Each row is a point. The last column is the point's height on a tilted bowl or saddle (a function of degree 2), plus a little noise. Count its main directions that bend up, bend down and stay straight.
In the rows, 128 means zero.

Points, 9 rows:
[[152 133 129]
 [137 131 132]
 [140 140 128]
 [143 105 154]
 [181 161 137]
 [ 96 113 175]
 [164 111 147]
 [162 103 159]
 [ 92 156 172]]
Directions: 2 up, 0 down, 0 straight

Points, 15 rows:
[[ 58  92  93  86]
 [121 117 137 114]
 [135  92 170  54]
 [122 147 101 132]
 [ 88 109 107 108]
 [145 118 127 120]
 [160 165 178 109]
 [122 122 134 118]
 [109 121 140 114]
 [160 148 122 146]
 [147 142 139 135]
 [ 88 111  93 103]
 [114 148 132 131]
 [ 99 120 112 116]
 [ 83 112  92 104]]
Directions: 0 up, 2 down, 1 straight

Points, 18 rows:
[[ 75 161 141 126]
 [155 112 109 117]
 [133 157 132 103]
 [ 94 124 105 111]
 [133 153 202 132]
 [138  80 165 173]
 [138  99 144 145]
 [120 111 190 160]
 [114 129  97 109]
 [140 144 137 109]
 [136 160 127  97]
 [138 120 139 128]
 [164 178 120  56]
 [127  93 151 153]
 [ 99 129 116 116]
 [153 136 150 114]
 [178 116 145 120]
 [118 123 120 120]]
Directions: 1 up, 1 down, 1 straight

Points:
[[169 131  67 124 158]
 [140  85 125 118 165]
 [136 142 125 134 124]
 [111 100 124  77 175]
 [102 105 164 115 153]
 [155  90 160 107 147]
 [138 123 147 126 127]
 [ 92 109 147 139 152]
 [150 135 126 161 107]
 [125 121 171 136 128]
 [163 103 155 182  70]
 [123 124  78  74 172]
 [ 71 125 117 146 132]
 [142 161 159 164 128]
 [130 159 129 154 123]
 [112 120 120 110 141]
 [136 135 126 159 112]
 [104 157 125 126 115]
 [128  86 137 106 173]
 [154 141 133 112 131]
 [108 103 129 192 103]
 [ 65 140 155 152 156]
 [166 117 161 126 114]
 [154 161 150 105 118]
 [124 102 139  94 159]]
Directions: 2 up, 2 down, 0 straight

Points (38 x 7):
[[144 110 142 133 129 147 144]
 [114 121 161  77 170 105 148]
 [110 133 158 153 147 121 153]
 [122 145  83 161 138  85 114]
 [130 111 161 131 133 105 147]
 [147 112 114  81 116 110 163]
 [135 158 111 110 134 133 135]
 [111 154 160 146 191 118 178]
 [ 84 162 147 120 127 131 146]
 [135 149 122 120 168 167 124]
 [179 140 104 165 151 114  87]
 [124 150 121 120 136 158 134]
 [141 150  93 123  87 156 151]
 [168 130 115  66 120 138 169]
 [118 159 156 141 120 155 134]
 [135 108 170 137 107 141 133]
 [125 106 144 108 102 126 149]
 [141 148 119 123 149 105 130]
 [139 162 191 142 101 130 114]
 [105 124 135 128 117 101 139]
 [133 143 121 117  70  96 152]
 [166 138 128 121 156 129 131]
 [109  99  67 136 181 156  93]
 [ 91 135 116 157 173 115 160]
 [147 150 121  98 116 149 146]
 [153 147  89 164 111 118 111]
 [114  93 164 120 152 169 148]
 [134 134 141 175 141 121 134]
 [ 60  96 138  88 130 167  97]
 [119 139 109 151 102 165 127]
 [ 95 124 131 143  82 149 123]
 [120 159 115 108 167 141 130]
 [138 171 124  79 166 122 112]
 [127 105 202 133 146 116 155]
 [143 118 134 133 120 178 128]
 [156 118 118 119 144 138 142]
 [168  91 154 129 176 146 176]
 [207  88 135  95 100 146 212]]
Directions: 2 up, 4 down, 0 straight

Points, 69 rows:
[[135 125  82 120 111 101 119 133 141]
 [133 102 145 139 143 147 121 112 137]
 [143 168 157 201 142 108 131 150 166]
 [163  85 132 145 104 101 139 157 131]
 [184 150 143 196  90 119 142 147 153]
 [134  68 113 175 131 101  84 104 163]
 [125 140 109 120 117 107 115  93 153]
 [104 122 140 142 189 118  42 129 209]
 [149  85 132 143 140 149 123 131 125]
 [121 156  86 177 146 130 112 148 151]
 [113 122  86 183 193 171 132  57 195]
 [139 112 126 148  94 122 141 138 122]
 [ 87 105  90  91 140 125 177 110 161]
 [175 121 130 150 107  89 145 131 137]
 [144 144 162 148 177 142 135 111 160]
 [ 64 185 144 123 116  90 139 160 161]
 [131  76 143  84 144 113 131 128 155]
 [144  88 170 144 146 131 109 119 148]
 [101 170 111 113 130 145 125 116 155]
 [120 110 127 154 107 127  76 163 147]
 [108 104 110 159 113  95 142  97 144]
 [113 106 108 121 152 179 113  89 158]
 [108 154 115 121 123  74 101  98 169]
 [113 159 115 131 123 112 118  97 155]
 [ 92 104  94 147 149 143 127 133 139]
 [143 113 136 167 101 150 108 169 126]
 [121  61 111 163 131 129 129 158 124]
 [156 128 145 109 160 124 131  93 158]
 [114 116 136  89 119  49 123 100 176]
 [136 160 121 111 164 133 105 121 157]
 [118 108 117 119 151 141 142 145 131]
 [161  95 123 133 115 128 155 151 119]
 [136  94 166 127 103 111 116 108 146]
 [169 150 118 135 109 117 126 159 141]
 [122  91 146 102 130 140 178  73 165]
 [ 99 113  93  85 135 160 143 134 148]
 [ 90 126 123  99 157 136 114 127 159]
 [154 134 139 128  78 152 152 145 124]
 [109 114 118 142 146 132 127 170 131]
 [175  60 136 129 153 145 179 101 139]
 [123 153 169  62 136 118 133  92 174]
 [149 164 116 132 102 192 148 138 140]
 [148 161 111 152 126 128 138 102 146]
 [120  88 139 109 106 158 183 125 126]
 [118 135 113  98 161 177 135 130 151]
 [165 112 106 154 157 144  76 166 156]
 [107 115 116 138 109 141  91 125 141]
 [161 137 115 143 170 127 177 128 142]
 [146  95 151 105 134 141 103 137 140]
 [174 136 155 151 103  91 134 135 145]
 [103 125 123  76  93 133  84 134 160]
 [132 147 128 144 111 152 101 105 146]
 [ 88 173 120  92  80 120 138 104 167]
 [ 78 150 126 126 142 111  92 179 161]
 [ 87 162 114 155 112 148 130 119 148]
 [114 151 142 102 180 132 152 162 154]
 [130 124 134 121 128 143 134 113 134]
 [140 108  85 144 169 131 192 118 137]
 [ 58 121 141 136 112 125 148 107 164]
 [115 176 151 157 132 127 144 109 155]
 [157 133 102 127 137 137 124 130 136]
 [137 107  86 145  84 119 129 148 129]
 [137 157 129 144 119 124 155 140 132]
 [132 118 111 152 104 136 131 105 129]
 [155 104 127 121 157 105 120 137 141]
 [ 78 143 103 140 164  95 111 143 167]
 [ 94 172 136 139 106 150 161 144 139]
 [124 108 103 167  94 121 154 144 119]
 [147 167  97 107 129  74 107 135 155]]
Directions: 6 up, 0 down, 2 straight
